Rows are points. The points of each table are mixes of a few directions, plus a little noise. Count the directions of each table, and those that both share. Where both have some left over, give the other angles between the two spaces (their principal angles), to ten degrees, smallest first.

First (5 x 2):
|  37 |  49 |
|  16 |  21 |
| -23 | -30 |
| -17 | -22 |
| -13 | -17 |
Second (5 x 2):
|  40 |  51 |
|  -6 |  -7 |
| -13 | -17 |
|   8 |  10 |
| -28 | -38 |
Directions: first 1, second 1, shared 1

First (7 x 6):
|   4 |  13 |  25 |  -5 |  -3 |  13 |
| -20 | -19 | -18 |  16 | -35 |  -1 |
|  16 |  17 |   0 | -12 |  40 | -15 |
|  25 | -38 |   6 |   1 |   0 |  10 |
|  -9 |  16 |  -8 |  30 | -39 | -37 |
| -74 |   8 | -29 | -30 |   0 |  62 |
|  57 |   5 |  22 |   0 |  37 | -35 |
Second (8 x 6):
|  -7 |  -9 |  14 |  10 |  14 |  -6 |
|  47 |  35 | -39 |  47 |   3 |  49 |
| -28 | -31 |  46 |  25 |  41 | -23 |
|  -9 |  -5 |   4 | -15 |  -6 |  -9 |
| -19 |  -9 |   4 | -45 | -23 | -22 |
| -11 |  -9 |  11 |  -5 |   4 | -11 |
| -10 |   4 | -17 | -66 | -46 | -15 |
|  34 |  23 | -22 |  48 |  12 |  37 |
Directions: first 4, second 2, shared 0; angles 70, 90

First (7 x 9):
|  10 | -21 | -15 | -24 |  28 |  21 |  65 |  31 | -29 |
|  10 | -22 |  22 |  19 |   8 |  29 |  58 |  21 |  -2 |
| -24 | -28 | -12 | -16 |  -7 |  22 | -47 |  17 | -30 |
|  10 |  34 | -25 | -24 |  10 | -39 |  -2 | -20 |   8 |
| -24 |  -7 |   2 |   6 | -24 |   3 | -76 |  -8 |  -2 |
|  -4 | -11 |  34 |  38 | -18 |  17 |  -7 |  -1 |  16 |
|  22 |  55 |  -5 |   2 |   2 | -54 |   9 | -39 |  39 |
Second (7 x 9):
| -13 | -18 |  48 |  38 | -17 |  18 |  25 |  54 |  61 |
|  -4 |   5 | -13 | -16 |   3 | -11 |  -8 |   9 |   2 |
|  -5 | -20 |  53 |  51 | -17 |  27 |  29 |  32 |  42 |
|  23 |   8 | -22 |  -5 |  10 |   3 | -10 | -72 | -67 |
|  -8 |   8 | -19 | -27 |   4 | -17 | -12 |  17 |   9 |
|  15 |   9 | -25 | -13 |  10 |  -3 | -12 | -52 | -51 |
|  -8 |   9 | -23 | -28 |   6 | -17 | -14 |  12 |   4 |
Directions: first 3, second 2, shared 1; angles 90

First (10 x 14):
|   27 |  -36 |   -4 |   27 |  -16 |   -4 |   11 |    4 |    6 |   22 |    2 |   39 |  -35 |  -16 |
|   38 |    8 |  -26 |    2 |  -24 |   20 |    6 |  -15 |  -23 |    1 |   -6 |   18 |    2 |   10 |
|  -17 |   -6 |   19 |    4 |   26 |  -17 |  -17 |   12 |    8 |  -20 |   14 |   -4 |    4 |   -1 |
|   18 |  -22 |    2 |   21 |    5 |   -8 |   -6 |    5 |    2 |   -3 |   12 |   27 |  -16 |   -5 |
|    7 |  -21 |   -4 |    8 |  -22 |    4 |   23 |    1 |   12 |   35 |  -11 |   15 |  -25 |  -15 |
|   11 |  -10 |   -5 |    8 |  -10 |    2 |    7 |   -1 |    1 |   12 |   -2 |   12 |  -12 |   -5 |
|  -23 |   14 |    8 |  -15 |    9 |   -3 |   -3 |    2 |    4 |   -5 |   -3 |  -24 |   14 |    3 |
|   40 |   -7 |  -11 |   22 |    2 |    1 |  -17 |   -4 |  -20 |  -26 |   15 |   34 |   -2 |    8 |
|  -91 |   93 |   15 |  -85 |   26 |    8 |   -6 |   -8 |   -2 |  -24 |  -23 | -121 |   82 |   30 |
|   -8 |  -15 |    8 |    6 |    2 |   -8 |    3 |    7 |   12 |   11 |    2 |    3 |  -13 |   -9 |
Second (10 x 14):
|  40 | -20 | -10 |  15 |  31 | -15 | -17 |  30 | -12 | -12 |  17 |  63 |   4 |  30 |
| -48 |  11 |  32 |   7 | -16 |   0 |   1 | -29 |  25 | -27 |   7 | -60 | -11 | -34 |
| -27 |  11 | -12 |  -7 |  14 |  12 | -37 |  -1 | -17 |   7 |  -5 | -56 |  -4 |  -8 |
|  14 |   0 |  -7 |  -6 |  27 |  -7 | -29 |   0 | -26 |  -5 |   6 |   6 |  21 |  -9 |
|  11 | -40 |   1 |  23 | -10 |  -8 |  12 |  10 |  15 |  37 |  -2 |  29 | -37 | -25 |
|  19 |   0 | -10 | -28 | -20 |   4 |  23 | -30 | -19 |  50 | -25 |   6 |  22 | -49 |
| -34 |  21 |   4 | -24 |   5 |   0 |  26 |  34 |  28 |   9 | -13 | -14 |   8 |  52 |
|   2 |  -7 |  12 |  14 |  51 | -23 | -43 |  25 |  -6 | -47 |  30 |  19 |  12 |  23 |
|   6 |   6 |  -8 |   6 | -46 |  21 |  19 | -35 |  -1 |   7 | -10 | -20 | -15 | -24 |
|  18 |  19 |  -3 |   1 | -38 |  14 |  46 |  -3 |  17 | -19 |  -4 |  27 |   2 |  43 |
Directions: first 3, second 6, shared 3

First (8 x 24):
|   18 |  -25 |  -32 |   49 |    2 |   33 |   30 |  -17 |    3 |   -5 |   23 |   37 |   -7 |   16 |   21 |  -15 |    3 |   23 |  -12 |   34 |  -33 |  -16 |  -14 |   27 |
|  -67 |   34 |   64 |   -3 |   11 |   -4 |  -24 |  -14 |   43 |   24 |   38 |  -29 |  -31 |   18 |  -64 |   -9 |   -7 |   12 |  -66 |  -28 |   -1 |   11 |  -43 |   -7 |
|  -14 |  -10 |   -2 |    6 |    8 |   30 |  -18 |  -17 |    4 |   -5 |   33 |   21 |  -43 |    6 |  -14 |  -24 |   -4 |   13 |  -13 |    9 |  -14 |  -11 |  -11 |   18 |
|   10 |  -13 |  -16 |  -16 |    1 |   14 |  -19 |   -1 |  -17 |  -13 |    3 |   14 |  -22 |   -9 |    7 |  -11 |   -2 |   -4 |   25 |    6 |    3 |   -7 |   15 |    7 |
|   50 |   -4 |  -35 |   -7 |  -17 |  -17 |    3 |   19 |  -19 |  -10 |   -2 |   -4 |   15 |   -2 |   49 |    6 |    1 |   -6 |   42 |   19 |    6 |    3 |   19 |   -9 |
|   29 |    3 |  -20 |    2 |  -13 |   -9 |   -5 |    8 |   -2 |   -3 |   24 |   -5 |   -6 |    8 |   30 |   -5 |   -2 |    5 |   15 |   18 |   -2 |    2 |   -1 |   -4 |
|  -37 |   15 |   50 |  -55 |   12 |  -46 |   11 |   23 |  -18 |    9 | -121 |  -37 |   79 |  -45 |  -44 |   52 |   10 |  -51 |   17 |  -68 |   52 |   21 |   44 |  -35 |
|   11 |   -2 |   -9 |   24 |   -3 |   -1 |   23 |   -1 |    6 |    4 |    3 |    3 |   16 |    9 |   14 |    4 |    2 |    8 |   -9 |   12 |  -11 |    0 |   -9 |    3 |
Second (11 x 24):
| -46 | -38 | -52 |  18 |  -6 |  61 |  12 |   3 |  -9 | -42 | -20 |  25 | -20 | -40 |  10 | -12 |  11 |  41 |  13 |  38 | -56 | -24 |  10 |   9 |
|   8 |  10 |  12 |  -4 |   5 | -17 |  -6 |   1 |   2 |  10 |   7 | -10 |   9 |  13 |  -2 |   3 |  -5 | -10 |  -2 | -10 |  14 |   8 |  -3 |  -2 |
|   9 |  -5 |  -4 |   1 | -15 |  13 |   8 |  -6 |   0 |  -1 | -15 |  22 | -21 | -20 |   2 |  -4 |  11 |   8 |  -9 |  12 | -14 | -17 |   5 |   2 |
|  46 |   7 |  14 |  -5 | -41 |   6 |  15 | -16 |   9 |  15 | -35 |  47 | -51 | -33 |   2 |  -3 |  22 |   2 | -31 |  17 | -11 | -35 |   7 |   5 |
|  24 |  26 |  34 | -11 |  11 | -44 | -12 |   1 |   5 |  26 |  20 | -27 |  23 |  34 |  -6 |   8 | -12 | -29 |  -2 | -29 |  41 |  24 |  -7 |  -6 |
|  45 |  44 |  57 | -20 |  14 | -75 | -18 |  -1 |  11 |  47 |  27 | -38 |  32 |  54 | -13 |  15 | -17 | -48 |  -9 | -48 |  68 |  35 | -11 | -10 |
| -30 |   0 |  -5 |   0 |  31 | -11 | -13 |  12 |  -5 |  -6 |  28 | -38 |  40 |  29 |  -3 |   3 | -18 |  -7 |  22 | -17 |  13 |  28 |  -7 |  -4 |
|  95 |  45 |  65 | -23 | -40 | -56 |   5 | -22 |  20 |  57 | -20 |  28 | -36 |   3 |  -9 |   8 |  14 | -38 | -46 | -19 |  44 | -14 |  -1 |  -3 |
| -32 | -20 | -28 |   9 |   7 |  29 |   3 |   6 |  -8 | -25 |  -1 |   2 |   4 | -12 |   5 |  -5 |  -1 |  18 |  13 |  14 | -24 |  -3 |   3 |   2 |
| -54 | -31 | -43 |  14 |  14 |  43 |   2 |  10 | -12 | -36 |   2 |  -4 |   8 | -14 |   7 |  -8 |  -2 |  28 |  24 |  19 | -36 |  -2 |   3 |   5 |
| -64 | -36 | -52 |  17 |  18 |  52 |   2 |  11 | -13 | -44 |   1 |  -4 |   9 | -16 |   8 |  -8 |  -2 |  32 |  27 |  23 | -42 |  -2 |   4 |   5 |
Directions: first 4, second 2, shared 0; angles 40, 90
